Every row gives one point. The points of each table are mixes of a few directions, plus a little noise. How many directions does each table use, and how many do they share? Where both have some left over, give the other angles between the two spaces (their principal angles), to ten degrees, smallest first.

First:
[[  5   5 -24]
 [  9  10 -41]
 [  1   1  -3]
 [-13 -14  60]
 [  3   3 -14]
 [ -5  -5  21]]
Second, 6 rows:
[[ 11  12 -50]
 [ -7  -7  31]
 [  8   8 -37]
 [ -6  -6  26]
 [ -6  -7  30]
 [  0   0  -1]]
Directions: first 1, second 1, shared 1

First (9 x 6):
[[ 19   4 -10  -3   4   1]
 [-12  -3   6   1  -3  -2]
 [-26  -7  15   4  -6  -4]
 [ 16   5  -9  -3   3   2]
 [-60 -17  34   9 -13  -7]
 [  3   1  -1  -1   1   1]
 [ 20   5 -11  -3   4   2]
 [ 29   7 -16  -4   7   3]
 [ 10   3  -5  -1   2   1]]
Second (6 x 6):
[[-11  -3   9   6 -21 -17]
 [-23 -10  13   3   7   5]
 [ 27  24 -19 -11  -9   3]
 [ 10  -4  -7  -5  35  24]
 [  0   4   0   0 -11  -6]
 [ -2 -11   5   7  -1  -9]]
Directions: first 1, second 3, shared 1

First, 9 rows:
[[ -7   0  -4   2   3  -3  -7   0  -2]
 [ 58  -8  35 -16 -26  23  60  -2   8]
 [-21   2 -12   6   9  -8 -22   1  -3]
 [-23   3 -14   7  10  -9 -25   1  -4]
 [-26   3 -16   8  12 -10 -27   1  -4]
 [ -7   0  -5   2   3  -3  -7   1  -2]
 [  3   0   1  -1  -1   2   3  -1   1]
 [ 10  -1   5  -3  -4   4  10  -1   1]
 [ 13  -1   7  -3  -5   5  13   0   1]]
Second:
[[ 23  -8   7  -4 -13   6  12   5 -23]
 [-28  -5 -15 -18  24   6  -6  -6  16]
 [-12  -6  15 -17  -7 -10 -10  12  -4]
 [  8 -15  -5   6  -1  -7  35   2   8]
 [ 27  24   4  26  -4  12   8 -17  19]
 [-19  -3  -4 -16   5   1 -28   6 -17]
 [  2  13  -1  22  -4  -8 -13  -2   1]]
Directions: first 1, second 5, shared 1

First:
[[  0 -15  32  13  38  35  26 -24  30 -31 -11  49]
 [  0  -6   8   4  18   8 -26   6  -9 -10   1  17]
 [ -1  -8  -3  -2  -4   0   2  -3   4   1  -1   0]
 [  6 -10 -26  -3  -9 -13  -2   4  -9  18   0 -17]
 [-14   8  32  -4   2   9 -57  15 -14 -26  12  16]
 [  5  25 -10   0 -13 -14  41  -2   6  18  -2 -25]
 [  8 -15 -31  -3 -17  -9  51 -18  18  24 -10 -21]
 [  4  14  -9   0  -7 -10  20   1   0  13   0 -16]
 [ -4  -9  -6  -7 -18  -4   1  -4   5   2   0  -9]
 [  1  17  15   8  24   3 -44  20 -25 -10   8  13]
 [ -4  -1  -3  -5 -13  -6 -13   5  -5   1   4  -9]]
Second (11 x 12):
[[ 16   5  -1  11  15 -24   4 -13 -15  -5  24 -12]
 [ 16   4  -1  11  15 -23   3 -12 -14  -4  23 -12]
 [  4   1   0   3   4  -6   1  -3  -4  -1   5  -3]
 [  5   1   0   3   5  -7   1  -4  -4  -1   7  -4]
 [ -3  -1   0  -2  -4   5  -1   3   3   1  -5   3]
 [ -1   0   0  -1  -1   1   0   1   1   0  -2   1]
 [ 21   6  -2  15  20 -30   5 -16 -19  -6  31 -16]
 [-29  -9   3 -21 -28  43  -7  23  27   8 -43  22]
 [ -7  -2   1  -5  -6  10  -2   5   6   2 -10   5]
 [-41 -12   4 -28 -39  60 -10  31  38  11 -60  32]
 [ 21   6  -2  14  20 -31   5 -16 -19  -6  30 -16]]
Directions: first 4, second 1, shared 0; angles 60

First (8 x 18):
[[-15 -12  -5  -1   3   9   3   4 -12 -11   3   0   0  15   9  11  -1   1]
 [-30 -11  16  25  33  13 -30   4   0  36  -1  41   5  -2 -21  18  11  40]
 [ 38  24 -15 -19 -33 -20  13 -17  22 -33  19 -41  13 -10  13 -14 -14 -21]
 [-23  -9   2  11  15   7 -12  -3   0   0  14  15  13   7  -3  19   3  20]
 [-28  10  11  21  17 -13   3   3   4   5  12  19  22 -12  -7  12  -1 -11]
 [ 25   7  -1 -14 -12   9  -4  26 -23  17 -39 -21 -32   9  23 -17  -6  -4]
 [ -4 -27  -2 -13  -1  20  18  27 -40   8 -43   0 -44  23  11 -13   7 -19]
 [ 37  17  -7  -9 -22 -26   9 -43  48 -21  35 -13  23 -30 -26 -15   2  -6]]
Second:
[[ 27  39   5  -9 -19 -16   8  22  -6   5 -23 -28  -7 -15  24 -19 -15 -36]
 [-17   8   8  -7   0   6 -12   3  -7  -9   2   4  12   3  10  17   2   2]
 [ -5 -49   0   2   4  14  22 -35  22   2   5  35 -38  -3 -60 -18  29   3]
 [  3  12  -5  10  -3   8  -6   3  12   5   6 -10 -29   4   7  -5 -14  10]
 [ 60  -9 -20   9  -5 -31  30  14  -5  23 -15 -29  11  -8   5 -45 -15 -17]
 [-11  37   6   2  -9   9 -18  15   5  -4   1 -15 -21   2  24  12 -17  -3]
 [ -9 -33 -13  10  21   1  -8  -5  -9  -2  22  10  41  19   1  19   2  38]
 [-47  -8  21 -21   7  13 -15 -14 -13 -24   4  35  28   2 -10  38  26   2]]
Directions: first 5, second 4, shared 2; angles 60, 80
